Rows are points. The window is the flat piece filled in between its corners: a triangle in 3 columns, a solid with four corners in 4, and so on. A path goes straight from each point to the next, and from the last back to the first. List the points from which the path goes on through the window.

Window (3 x 3):
[[-12  42   7]
 [-46  26 -19]
 [ 81 -39  17]]
Path:
(1): [-20  25  22]
(2): [ -1 -22   9]
(3): [ 23  -5 -26]
(4): [ -2  30 -50]
(5): [-28   7   7]
(6): [ 59 -46  27]
(7): [113   7 -22]
(8): [  2  64 -40]
Through the window after points: 4, 6, 8

Window:
[[ 32  92  38 -13  41  23]
 [-92  58 -64  17  -1  48]
 [ 14   5 -15  28 -19   6]
 [ 48  -8  50  38  50 -29]
 [-18 -80  37   4   2  -7]
 [-41 -20  23  46 -31  -5]]
Path:
(1): [ 26 -35  48  45   7  39]
(2): [-2  9 14 46  9 29]
(3): [-29  36  -5  -5 -31 -56]
(4): [-52  48 -18  -5 -16   8]
(5): [-56  34 -13  24  -6  59]
(6): [-46 -29 -20  87   6  67]
(7): [-60 -34 -18 -12 -17 -48]
(8): [ 14  11  20  13  -9 -76]
Through the window after points: none

Window (8 x 8):
[[  42   -1  -39  -14   64   35   67   -1]
 [  12  -26  -98   46   48   48   66   19]
 [ -49    2  -38  -12   44  -45   14   82]
 [ -34   19    6  -30  -93    3  -54  -27]
 [  49   52  -18   48   72   20   16    6]
 [ -34  -31   29    2    5  -17  -41   15]
 [  20  -12   19    8 -121  -12    3  -23]
 [ -64   10    4   13    9  -13   34    5]]
Path:
(1): [-55  37  16 -14 -71  52 -35  32]
(2): [-13   7  -1  11  39  54  31  54]
(3): [ 19 -15 -33  26  44 -36  23 -11]
(4): [  9   0 -38  27  36  -9  32   2]
(5): [ 12 -20  -3  38  -3  86  37  64]
(6): [-39  12  21  -9  -9  55  39  40]
(7): [-30   3 -38  28  27 -39  19  -9]
(8): [-12   0 -14 -21 -52 -29 -30 -34]
Through the window after points: 6, 8

Window, 11 rows:
[[  28    0  -60   50   -5   35  -25   25  -29   21  -24]
 [ -84    6  -27    7   43  -17   -7   39   48  -55   38]
 [ -15   46  -66  -64    7  -32    4   65   43  -26   67]
 [ -73    2  -48  -40  -60  -27   -1   -3   -9   14  115]
 [ -30  -15   26   -7  -13   32   44   30   10  -38  -23]
 [  70   56  -12  111   -3  -17   15   21 -113   35  -61]
 [  -8  -58   22   -3  -23  -17  -25    4  -42  -73  -15]
 [   2  -49   51   29   12   17   -5   69   -4  -38   28]
 [  31   -3   -9   -7   -5  -31  -12  -90  -65   75   46]
 [  11   46   11   13    3   23  -42   18  -96   35  -23]
 [  44   65   -2   73  -30  -25  -42   34  -23   58  -62]]
Path:
(1): [-30 -27 -20   3  -5 -37  44  58 -66  32   4]
(2): [  6  40 -13  44  11  -1 -15  11 -13 -17  -4]
(3): [ 20  45 -26   9 -14  10 -28   4 -22   4  27]
(4): [ -2  13 -22   9  -7 -46   6  22 -32  25 -29]
(5): [ 17  11 -14  29   8 -37 -44  66 -19  72 -61]
(6): [ 32  53  23  75 -44  18   1  -5 -30 -34  17]
(7): [ 31  51  27  89 -28  28 -33  26 -51 -54   4]
(8): [ 15 -42 -13   9  33 -37  38  50 -43  58 -22]
(9): [ 22 -12 -11  17  18 -28  -9   5 -62  18 -23]
(10): [ 32  30   0  29 -18  12 -12   3 -11 -21   1]
(11): [ 28  21   3   3 -15  54 -60  16   0 -79  34]
(12): [-49 -25 -26  40   6 -45  50  87 -19  33 -60]
(13): [-34 -46  10   4  13 -15 -11  76 -13  27   6]
(14): [ 13  -7  31  28  -4  21  -2  30 -18 -42  23]
(15): [  3 100   4  30  10  -2 -25 -13  16  -3  34]
(16): [-23 -71 -95 -46 -16 -29  17  62 -64  14  -6]
Through the window after points: 1, 5, 7, 13
